Each wall is flat, endless, passes through zero and stands at right angles to its row. A trip goes straight from one point to another. List the walls that it crosses, first one first.

Walls:
(1): [4.4 0.1 6.1]
(2): [-1.1 -1.8 -2.2]
(3): [0.0 3.2 6.4]
(4): [-2.4  5.7 -3.2]
Trips:
[ 2.2  7.4 -2.4] to [-5.5  4.7  1.8] -> none
[-0.6 -4.7  0.2] to [ 1.9 -6.5 -3.5] -> none
[-2.4  4.1 -0.2] to [-3.1 -4.2  0.5] -> 2, 3, 4
[ 1.4 -5.6  0.7] to [ 3.7 -5.2 -1.6] -> none
[-1.1  5.5  1.6] to [ 1.8 -0.9  7.8] -> 4
[-4.3 -4.5 -0.4] to [-1.6  0.1  4.2] -> 3, 1, 2
[ 1.8 -5.5  4.9] to [ 0.8 -5.2  2.3] -> 2, 3

Walls:
(1): [ 1.2  3.2 -1.6 -7.9  3.1 -1.3  1.3 -5.5 -0.2 -3.3  0.8]
(2): [ 2.7 -3.7  0.5  1.2  7.6 -4.2 -1.4  7.1 -1.5 -4.1 -7.7]
(3): [-1.1 -2.2 -6.2  2.4 -3.5  6.0 -0.9 -1.0  4.3  3.2  1.8]
(4): [ 3.3  4.0  4.1 -7.3  0.6  4.9 -6.4  1.7  0.6  1.7 -1.1]
(5): [-4.0  4.6  1.2 -3.1 -1.2  2.2  7.5 -3.2  3.5  0.6  0.5]
(6): [-5.3 -3.0 -0.8  1.2 -0.4 -0.9 -0.1  1.5 -0.6 -7.4 -2.7]
(7): [-1.7 -0.1 -0.4  1.5 -3.5 -1.4  2.6  4.3 -3.4 -5.4 -8.0]
(8): [ 1.1 -1.4  3.9  5.0  3.9 -2.6 -6.5 -4.6  0.2  2.3  9.4]
(9): [ 3.3 -0.8 -1.0  3.7  0.6 -6.9  2.0 -5.7 -1.4  1.7 -2.3]
Trips:
[ 0.9  1.9  2.3  1.5  5.4 -0.2  4.1  3.8 -0.8  4.7 -3.6] to [ 6.8  1.3  5.1  3.1 -2.0  0.7  4.0 -2.4 -2.2  1.9 -2.7] -> 2
[ 1.5 -5.1  9.5 -2.1 -6.4  8.8  2.7  1.0  3.2  2.0  4.5] to [ 3.6  2.0 -1.6 -0.7 -2.0 -2.5 -2.2 -2.0 -3.0  3.3  6.2] -> 5, 1, 9
[-0.2  5.0  4.4  3.6 -4.4 -0.4 -2.2 -0.6  4.0  2.7  3.9] to [-3.4 -2.1 -2.2  3.9  4.8 -2.1  0.9  0.9 -5.1 -2.0  6.4] -> 4, 9, 5, 3, 6, 2

Walls:
(1): [-0.3  2.9 -3.5  0.5 -5.6 -0.9  2.7  2.0 -1.7 -3.0 -4.1  0.8 -2.6 -4.4
  0.9 -4.0 -3.5  1.2  2.0  2.3  1.2 -3.3  1.7  0.0]
(2): [ 0.4  0.4  4.8  7.8 -2.2 -2.9 -0.2 -4.5  3.4  4.2  7.2  1.8  1.1  5.2
 -1.3  8.3  0.9 -1.1  0.1  1.5 -2.3 -2.9  0.5  8.0]
(3): [ 1.1 -4.2 -0.2  0.1 -0.3  0.7 -2.8 -2.4  2.2  3.4  4.1 -6.9  5.2  2.9
 -0.4 -1.6  3.3  3.4 -2.7 -6.3  1.5  6.7  6.8  6.6]
(4): [-1.3 -1.4 -8.4  1.3  5.0  3.5  0.5  0.7 -5.9 -0.8  4.1  7.5  1.8  5.4
 -3.1  0.0  2.7 -2.2  7.5  5.2  3.7  3.8  0.0  2.9]
(5): [ -4.0  -2.7   1.4   4.5  -2.1   0.9  12.0  -2.6   2.4   0.2   2.1   3.3
   1.7 -10.2  -3.9  -4.5  -2.2   3.6   5.5   5.9   2.4  -1.4  -1.1  -0.4]
(6): [-7.1  7.2  1.1  3.9 -0.6  2.3  7.5 -0.4  4.2 -1.2  2.1  5.8  4.8 -4.0
  6.1  2.7 -0.1 -3.7 -0.2 -0.6  0.5 -3.4 -2.1 -3.8]
(7): [-4.0  3.6 -0.5  2.5  0.1 -3.6  6.8  1.1 -3.0 -4.2 -3.1  2.4 -4.1  2.7
  6.6  0.5 -5.6  5.6  3.5 -1.6 -0.3  3.3  2.8  1.7]
Trips:
[ 5.2  3.3 -0.6  0.0  0.1 -2.8  3.4 -1.4 -5.4  4.0  2.0  8.8  0.0  2.4
  2.7  4.4 -3.1  0.7 -1.4  2.1 -0.7 -6.4 -5.7 -3.5] to [-1.1 -3.2  4.2 -2.6  2.5  2.6  1.8  2.2 -7.4 -3.9  0.7 -5.7 -3.4  4.0
  4.7  0.8  5.0 -0.4 -1.1  4.5  1.7  1.3 -4.2 10.3] -> 5, 1, 6, 3
[-1.4  1.5  0.0 -1.1  3.5 -2.6 -3.3 -3.5 -2.9 -2.6  2.7 -1.2  4.1 -4.2
  7.3 -7.1  5.3  1.7  4.7  2.6  0.2  0.6 -0.6  3.3] to [ 3.2 -2.9  4.0  0.2 -4.0 -1.8 -4.5  0.5  1.2 -0.2  2.9  2.5 -0.6  3.0
 -0.2 -4.0 -2.6 -0.9 -2.5  0.2  2.8  1.5 -6.1  6.0] -> 6, 7, 1, 2, 5, 4
[ 3.4  1.8  0.3  9.5 -1.8  5.6 -0.1 -5.3  0.8  0.8  2.3  0.2  1.5  0.0
 -4.6  5.8 -2.4 -2.8 -3.4 -3.4  4.1  1.2  4.9  8.3] to [ 4.3 -1.1 -1.1  1.4 -1.7  4.3 -9.9 -1.7  2.2  4.3 -3.0  3.8  2.1 -1.4
  6.1  6.9  0.7  3.1  0.2  3.6  0.7 -0.7 -2.3  2.7] -> 5, 6
[ 2.5 -9.4 -4.2  1.6 -1.6  0.7 -3.6 -3.6 -1.7 -5.9  1.1 -4.2  2.7 -1.7
  3.9 -0.6  0.9  2.0  3.2  0.1 -3.9  3.5 -3.4 -3.2] to [-0.1  3.7  2.2 -1.3 -0.9  3.7  2.5 -5.6 -6.2 -8.1 -3.2 -4.1 -2.4 -4.4
 -1.4  3.1  2.9 -2.0  2.0  0.8 -3.8  1.6 -1.0  0.3] -> 5, 1, 3, 7, 4, 6
[-1.9 -3.5 -3.1 -1.2  6.1  3.9 -1.3 -2.1 -5.9 10.4  0.7 -5.2  2.9 -0.7
 -4.1  1.1  3.6  5.9  0.2  4.9 -0.5 -1.4  0.6 -1.7] to [ 0.5  3.2 -0.8 -2.9 -0.5 -6.3 -2.7  2.9 -1.3  4.3 -1.2 -6.6  0.5 -3.5
 -1.4 -0.9  4.0 -9.2 -5.5  1.7 -2.5 -3.1 -0.2 -3.2] -> 5, 4, 3
[-1.8  6.5  2.1  1.1  3.3  0.4  3.6  4.3 -0.9  4.0 -6.4 -0.5 -1.3  1.9
  5.3 -5.0 -1.0  3.4  3.8  0.4  2.2 -4.1 -1.8  2.0] to [-2.9  4.9  7.7 -2.7 -3.1  3.5 -6.9  2.5  3.0 -4.5  1.5 -2.3  5.5  2.0
  5.1  1.3  0.4  4.5  0.7 -1.1  2.7 -4.9  0.8 -4.3] -> 5, 1, 7, 3
[ 6.7  3.7 -1.6 -2.9  5.7  6.2  6.5 -1.1 -3.3  1.1  3.2  0.7 -1.3 -1.5
  3.5 -1.8 -0.4  2.6  1.0  9.8 -2.7 -0.8  0.4 -4.3] to [ 3.2  4.5  0.4 -1.9 -2.9 -3.5 -1.7  5.0 -4.6  4.1  3.6  4.5 -4.8  5.1
 -1.2  4.5  4.3 -3.4  1.6  5.5 -4.1  7.7 -1.4  0.4] -> 6, 1, 5, 2
